Every row gives one point. Each copy is the shape, with its points in the same order, stretched, turned, moved and blurred by noise. Some copies are also mirrored. Which?

Shape (6 x 3):
[[-14 -30  10]
 [-14  81  -8]
 [  3  32  55]
 [ 13 -79   9]
 [-15 -33 -23]
 [-52 -20 -22]]
Copy 1 (6 x 3):
[[-34  24 -11]
 [ 68 -22  38]
 [ 16  59  35]
 [-65  52 -67]
 [-25   0 -50]
 [-37 -32   0]]
Copy 1 is: mirrored
Copy 2 (6 x 3):
[[ 45 -30 -22]
 [-42  76  28]
 [-21  -8  53]
 [ 93 -65 -35]
 [ 44  -5 -48]
 [  9 -14 -59]]
Copy 2 is: only turned
Copy 3 (6 x 3):
[[  3 -17  -3]
 [-74   6 -83]
 [-59  31  12]
 [ 60 -17  37]
 [ 19 -36 -10]
 [-19 -75 -37]]
Copy 3 is: only turned

Shape (8 x 4):
[[ 35 -20  27  -7]
 [-57 -34  51  37]
 [ 51  74 -31 -30]
 [-21 -10   0 -34]
 [  0 -22  -7   4]
 [ 58  46 -35  -5]
 [-67 -59  26  51]
 [-51 -22  61  25]]
Copy 1 (8 x 4):
[[ 11 -36  30 -24]
 [-72 -53 -21  35]
 [ 75  65  51  15]
 [-36  13   3  -7]
 [ -6  -3 -21  -8]
 [ 80  46  23   2]
 [-78 -46 -64  27]
 [-70 -51   2  37]]
Copy 1 is: only turned
Copy 2 (8 x 4):
[[  1 -32 -35  18]
 [ -4  53 -14  92]
 [ 34 -22  27 -79]
 [ -6  35 -45 -10]
 [-28   8 -14   2]
 [  6 -35  33 -64]
 [-41  64 -10  84]
 [ 15  48 -23  89]]
Copy 2 is: mirrored

Shape (14 x 8):
[[-10  44  -8 -22  11 -15  32  -7]
 [  2 -14 -17  -6   3 -32  49 -40]
 [ 37   0  25  44 -84 109 -37  39]
 [ 18  16  41   1   9  -1 -39 -18]
 [-38 -18 -10  38  -7  -9  23  -7]
 [-39  -3 -21  12 -69  74 -30  42]
 [ 10 -18   2   2 -38 103  16  59]
 [-20 -11   3  -9   6  -1 -12 -35]
 [ 15  -5  56 -41 -31 -12 -44  63]
 [ 26 -10 -34 -11 -21 -44 -61  59]
 [ 20  29   3  40 -20  21  33  19]
 [ 33  -1 -11  37   6 -31  41 -54]
 [-15  -7   3 -37  33  18 -50  15]
 [  5  -4 -21 -13 -28 -26 -12 -49]]
Copy 1 (14 x 8):
[[-13   6   8  19  17 -20  32  18]
 [ 31 -47   7  43  21 -27  14 -44]
 [  9  50 -51 -83 -23 121 -25 -23]
 [ 31  15   6  16  16  30 -48  29]
 [-20 -37   7  32   6  17  -2 -49]
 [-47  30   6 -70 -37  59 -13 -41]
 [-15 -14 -29 -94 -34  67  14  -9]
 [ 12 -30  41  20  10  -9 -31 -26]
 [  5  47 -37 -26 -88   4 -41  35]
 [-14  37 -68 -30 -26 -23 -62  -1]
 [-11   8 -39   3  21  59  18   0]
 [ 50 -35 -25  58  56  10   1 -33]
 [-15 -21  24 -26   0 -11 -49  26]
 [ 39   5  14  21  18 -28 -29 -57]]
Copy 1 is: only turned
Copy 2 (14 x 8):
[[-27  14 -35   4  14  25  30 -12]
 [-21 -28  -9  15 -32  20  43 -46]
 [105  28  68 -36  15  -7 -51  -7]
 [  5  28   4  26  21 -48  -2  -8]
 [-20 -25   1  10 -29  21 -29   1]
 [ 84 -18  -1 -48 -14  20 -39  40]
 [ 48 -29  41 -49  44  26 -19 -10]
 [ -2 -28  -8  33  -9  -9  13  11]
 [  0  21   2 -68  19 -57   2 -12]
 [ 27 -10 -62 -38   2 -58 -31 -47]
 [  4  32  12   1  13  33 -24 -36]
 [-14   7   7  50 -28  14   6 -77]
 [  1 -32 -29  12  56 -53   1  25]
 [ 31 -13 -20  13 -56  -3  34 -30]]
Copy 2 is: mirrored
Copy 3 (14 x 8):
[[  2  16  27  -5 -49  -8  51 -39]
 [ 27  15 -13  18  13 -16  57 -40]
 [ 15  15 -49  54 -68  -9 -57 120]
 [-12  38  10  -9  -6   9  -1  21]
 [ -7  -8 -40  32  25 -52  52 -17]
 [-22 -25 -77   5 -55 -31 -15  50]
 [  0 -51 -42  54 -36  -1 -12  87]
 [ -8  13 -41  -7   6  -4  28 -26]
 [ 16 -24  23 -51 -25  14 -64  50]
 [ 49   2 -20 -93  -6  -4  13  69]
 [ 12  17  10  46 -31 -31  38  42]
 [ 32  61  -3  49  16 -36  73 -11]
 [-33 -10 -23 -52  -7  30  12   4]
 [ 20  43 -37 -22 -26  -4  24 -24]]
Copy 3 is: only turned
Copy 4 (14 x 8):
[[ 12  36 -41  16  -8  23   4  24]
 [ 36   5 -38  18 -50 -19  -6   5]
 [-30 -61  60   6  15  45 104 -23]
 [ -2  40  47  13  13  26 -18 -16]
 [-27 -17 -21  33 -50 -30  13  -9]
 [-48 -58  13  -6  -5  25  51  30]
 [ -4 -60  16 -18  42   2 100   6]
 [  5   2  15  24 -14   1 -19   6]
 [-34  64  77 -44  18  15  45  28]
 [-28  41  -4 -74 -25  27 -19 -16]
 [-10   6 -16  31 -19  14  64 -30]
 [ 40   0 -26  36 -58  -7   0 -43]
 [ -9  26  21 -31  51  -1 -34  20]
 [ 20   1  -9  13 -50  25 -32  11]]
Copy 4 is: mirrored
